Each row of a before or after table is a point. One or more steps were done to the points. Then noise was added and the rows were shuffled. The steps act on how far a point lies along the listed directions, d1 being the first. Write out the steps. A step turns or swaps two directions, mirrors them in a line or flattens them onto one, adds a multiple of one to another, or multiplies one. Angles are multiples of 10 degrees, from the lower direction toward the higher: turns from -170 to 170, lines from 10 to 170 but not 90. Use the fewest steps. Two steps may share a direction if one is a turn and the other turns, adds or multiplies; they go together, in the order done. Otherwise the lowest direction goes first.

Directions:
(1): [-1.98 -2.18 -2.10]
(2): [ 1.57 -2.88  1.52]
(3): [ 2.59  0.08 -2.53]
Before (12 x 3):
[[-0.62 -0.03  0.13]
 [-0.65 -0.09  0.07]
 [-0.44 -0.61 -0.31]
 [ 0.31 -0.03 -0.26]
 [ 0.40  0.02 -0.57]
 [ 0.16 -0.18 -0.50]
 [ 0.20 -0.47 -0.07]
 [-0.29 -0.43 -0.32]
 [ 0.23 -0.35  1.10]
 [ 0.04 -0.03 -0.14]
 [-0.26  0.01  0.29]
 [ 0.62 -0.23  1.09]]
After:
[[ 0.35 -2.47  1.42]
 [-0.21  0.17 -0.82]
 [ 0.45  0.31  0.12]
 [ 0.25  0.60  0.31]
 [ 0.81 -0.37 -0.34]
 [-0.18 -0.21 -0.25]
 [ 0.10  0.09  0.00]
 [ 0.81 -0.91  0.52]
 [ 0.25  0.11  0.36]
 [ 0.56 -0.10 -0.25]
 [ 0.39 -2.45  0.95]
 [-0.12  0.15 -0.78]]
Steps: turn d1 and d3 by 100 degrees; multiply d2 by 3

Directions:
(1): [ 1.46  2.46 -2.99  0.09  0.65  4.02 -0.91  0.60]
(2): [ 1.48  1.98  2.52  3.18  0.92 -0.53 -2.96 -1.58]
(3): [-0.91  0.73 -1.27  0.08  1.10 -0.01  2.11 -5.13]
(4): [ 0.17 -3.53  1.96 -0.65 -0.65  3.64 -1.26 -1.69]
(5): [ 1.07 -1.48  0.77  2.12  3.99  0.82  2.79  1.45]
(6): [ 4.92 -1.71 -1.61  0.18 -1.41 -1.49  0.41 -0.84]
Before, 8 rows:
[[-0.05  0.87 -0.59  0.36  0.28  0.36  0.07  0.46]
 [ 0.47  0.08 -0.02 -0.01  0.12  0.09  0.34  0.02]
 [ 0.88 -0.08 -0.72 -0.63 -0.83 -0.04  0.05  0.14]
 [ 0.64 -0.15 -0.22 -0.10 -0.39 -0.52  0.50  0.90]
 [-0.30  0.44  0.97  0.64 -0.15 -0.06 -0.45 -0.07]
 [-1.03  0.32  0.37 -0.08  0.22  0.33 -0.23 -0.46]
 [-0.02  0.89 -0.17  0.10 -0.37 -0.72 -0.17  0.03]
 [ 0.18 -0.02 -0.46  0.16  0.13 -0.28  0.16 -0.08]]
After (8 x 8):
[[ 0.23 -0.04  0.49 -0.05 -0.68  0.81 -0.77 -0.11]
 [ 0.04 -0.10  0.56 -0.08  0.04  0.20  0.00  0.15]
 [ 0.37 -0.55 -0.20 -0.33 -0.43  0.21  0.33 -0.74]
 [-0.07 -0.01 -0.67 -0.49 -0.59 -0.20  0.81  0.30]
 [ 0.04 -0.48  0.11  0.17  0.16  0.25 -0.16 -0.08]
 [-0.45  0.10  0.84  0.02 -0.09  0.51 -0.51 -0.94]
 [ 0.47 -0.67  0.46  0.29 -0.44 -0.71  0.01 -0.12]
 [ 0.35  0.33 -0.65  0.10  0.35 -0.74  0.63  0.00]]
Steps: turn d1 and d2 by 160 degrees; turn d3 and d5 by 70 degrees; turn d4 and d6 by -130 degrees
